Every row gives one point. Each copy is the shape, with its points in the same order, stretched, turned, moved and blurred by noise. Say if it was mirrored as well.

Shape:
[[-0.51 -0.10 -0.17]
 [ 0.20 -0.55 -0.36]
 [ 0.02  0.01  0.44]
 [ 0.29 -0.32 -0.07]
 [ 0.29  0.18  0.01]
 [ 0.15  0.25  0.13]
 [-0.04 -0.02 -0.11]]
Copy 1, 7 rows:
[[-0.03  0.16 -0.58]
 [ 0.19 -0.73 -0.19]
 [-0.35  0.25  0.17]
 [ 0.03 -0.43  0.08]
 [ 0.31  0.06  0.39]
 [ 0.21  0.29  0.31]
 [ 0.23  0.00 -0.07]]
Copy 1 is: only turned
Copy 2, 7 rows:
[[-0.46  0.12  0.29]
 [ 0.45 -0.56  0.35]
 [ 0.05 -0.07 -0.31]
 [ 0.47 -0.38  0.07]
 [ 0.44  0.09 -0.13]
 [ 0.21  0.17 -0.21]
 [ 0.07 -0.01  0.11]]
Copy 2 is: mirrored

Shape:
[[-0.25 -0.09 -0.47  0.39]
 [-0.10  0.08  0.17 -0.39]
 [-0.28  0.39 -0.41  0.26]
 [-0.14  0.11  0.18  0.21]
 [ 0.32 -0.18 -0.28 -0.36]
 [-0.16  0.27  0.45 -0.20]
 [-0.07  0.21  0.24 -0.03]
 [ 0.00 -0.17 -0.26 -0.40]]
Copy 1 (8 x 4):
[[ 0.43 -0.02 -0.04 -0.59]
 [-0.53  0.04 -0.08  0.35]
 [ 0.25  0.16 -0.41 -0.39]
 [ 0.12  0.24 -0.01  0.14]
 [-0.23 -0.47 -0.03  0.01]
 [-0.43  0.31 -0.09  0.56]
 [-0.16  0.18 -0.11  0.33]
 [-0.39 -0.30  0.00 -0.07]]
Copy 1 is: mirrored
Copy 2 (8 x 4):
[[-0.26  0.06 -0.64  0.38]
 [ 0.37 -0.18  0.04 -0.33]
 [ 0.37  0.20 -0.72  0.36]
 [ 0.29 -0.04  0.11  0.23]
 [-0.32  0.31  0.01 -0.54]
 [ 0.67 -0.20  0.36 -0.09]
 [ 0.41 -0.04  0.22 -0.01]
 [-0.25  0.01 -0.25 -0.45]]
Copy 2 is: mirrored
Copy 3, 8 rows:
[[ 0.12  0.34  0.49 -0.22]
 [-0.21 -0.23 -0.14  0.18]
 [-0.33  0.36  0.51 -0.33]
 [-0.20  0.41 -0.04  0.22]
 [ 0.24 -0.39 -0.16 -0.14]
 [-0.43  0.01 -0.27  0.35]
 [-0.35  0.16 -0.18  0.17]
 [ 0.24 -0.44  0.15 -0.04]]
Copy 3 is: mirrored
Copy 4 (8 x 4):
[[ 0.08 -0.32 -0.23  0.46]
 [-0.31  0.06 -0.09 -0.20]
 [-0.25 -0.13 -0.30  0.56]
 [-0.28 -0.21  0.17  0.18]
 [ 0.14  0.24 -0.03 -0.07]
 [-0.51 -0.03  0.17 -0.08]
 [-0.38 -0.02  0.11  0.07]
 [ 0.07  0.09 -0.24 -0.13]]
Copy 4 is: only turned
